Each row of a before or after table is a point. The points were changed in one or more steps. Then noise was added and the rows were shuffled. The steps act on how far a point lies along the listed directions, d1 being the first. Name the steps. A step turns or swaps two directions, mirrors them in a line or flattens them onto one, adds a multiple of one to another, or multiplies one. Angles are multiples of 10 degrees, from the lower direction toward the higher: turns from -170 to 170, lines from 10 to 170 but not 90. Use the fewest steps. Two steps may share a direction if one is a turn and the other turns, adds or multiplies; they go together, in the order done. Otherwise the lowest direction goes first.

Directions:
(1): [-41 -40  -5]
(2): [-40  40   9]
(3): [  3 -10  56]
Before:
[[ 12  60 -14]
 [-46  -6  24]
 [-37  15 -33]
 [ 25 -15  -8]
 [ 12 -58  32]
 [ 26 -20  30]
 [-23  35  -2]
 [ 12 -20  43]
 [-23 -36  -4]]
After (9 x 3):
[[-21  18  26]
 [ 32 -37  35]
 [-25  27 -17]
 [-26  27 -33]
 [ 13 -20  44]
 [-27  28  -1]
 [  8  -7   1]
 [ 24 -24  26]
 [ 22 -19  -7]]
Steps: multiply d1 by 0

Directions:
(1): [-37   5 -33  -5  -7   8  10  40 -47]
(2): [-22  25 -15  16   0 -60  -1  16  33]
Before:
[[-13  10 -20   6   3 -32  14  30  -9]
 [-12  16 -19  22  -2 -51  -5  12  29]
 [ 15   1  24  13  -1 -27  -6 -23  38]
 [ -2 -18  -2 -16  -2  31  16   4 -23]
 [  9   9  20  11  10 -21 -13 -15  36]
 [-24  15 -23  13  -3 -31   6  16  -8]
 [-41  21 -24  12  -3 -41   6  32  11]
 [ 25 -12  19 -12  -3  18 -19 -21   2]
 [-13  -1 -16  11   9 -19  -1  15  -3]]
After:
[[ 10 -13   0  -5  -2  33   4 -11 -34]
 [ 24  -1  27   4  10   4 -13 -25  24]
 [ 26  -7  31   7   0  -5  -6 -33  28]
 [  7 -16  -3   0  10  20  -1  -1 -20]
 [  9 -23  12 -16  -3  60   4  -8 -32]
 [ 35 -26  14  -3  -1  45  -5 -26 -12]
 [ -3  12   0   1  -4 -36 -17   1  24]
 [-27   4 -19  -2  -1 -19  19  24  -1]
 [ 16 -17   0 -10   2  29  14   7 -34]]
Steps: mirror d1 and d2 in the line at 170 degrees

Directions:
(1): [ -3 -33 -28  28 -32   1  -1 -44  16  28 -11  35 -30  -9   4  12  10   4]
(2): [-17  24  -7  27 -32 -13 -57  29  11  15  15 -11   8  22 -16  28   8  -2]
(3): [ 14 -14   9  29  13 -36  -8  24   7 -29 -13  -8 -24 -60 -19  10   5   0]
Before (11 x 18):
[[  2  11   3   4   1  -1  -3   4  -3   6  -5  -3  -2  -7   6   8   6  -4]
 [ -2 -20 -14  12 -12   1  -1 -28   2  13 -13  20 -22  -6   5   4   2   3]
 [ -2  -9 -12  26 -32   0 -28 -17  12  20  10  16  -1  -3  -5  17  12   4]
 [ -6 -14 -13  46 -20 -43 -55  25  20   6  -6  -2 -19 -33 -29  38  13   9]
 [ -8  32  11  18  -3 -30 -47  52  -1 -16   8 -12  17  -1 -23  21  10   6]
 [  8   2   9 -17  17   2   7  -1  -2 -19   0  -9   7 -18   4   0  -6   8]
 [ -1   9  -6   9   5   4  -2  10   5   1   6 -12  -1   8  -1   1   6  -6]
 [ -6  28  16 -13   9  10  -2  17  -6  -1  15 -11  34  41   2  -5  -9  -9]
 [  4  -5   9  -2  14  -3  15   2  -6  -6   3  -7  -3 -25  -1  -4   2  -5]
 [ -7  -2 -23  13 -37  11 -14 -22  11  30   6  20   5  23   3   5  12   1]
 [-15   9  -5  20 -11 -15 -30  27   0  -8   4  -1  -3  -5 -11  16   8  -8]]
After, 11 rows:
[[  2  11   5   2   3  -1  -1   5  -4   5  -5  -4  -1  -7   6   7   6  -4]
 [ -1  21  19 -21  19  15  15  10  -9  -7  11  -9  32  35   6 -13 -11  -8]
 [  3 -11   6   0  10  -2  16  -4  -4  -3   1  -3  -8 -26  -1  -2   3  -5]
 [  0   9  -4   5   8   4   1  11   4  -1   6 -13   1   7   0  -2   5  -7]
 [ -5   5  -6  24 -30  -3 -39   1   9  16  17   4   9   4  -9  19  12   2]
 [ -8 -12 -14  20 -21  -2 -17 -18   5  16  -8  16 -19   1   1  12   5   2]
 [  9  -5   5 -16  16   4  12 -11   0 -16  -4  -3   2 -21   6  -1  -5   9]
 [ -6   3  -1  36  -9 -44 -60  47  15  -6   0 -18  -6 -27 -33  36   9   7]
 [ -2  36  23   0  18 -27 -28  57 -10 -31   7 -19  24  -6 -19   8   4   6]
 [-10  11 -17  13 -37   9 -27  -6  11  26  12  10  12  30  -1   7  11   0]
 [-12  16   1  11  -1 -14 -24  35  -5 -16   6  -8   3  -4 -12  12   5  -9]]
Steps: turn d1 and d2 by 30 degrees
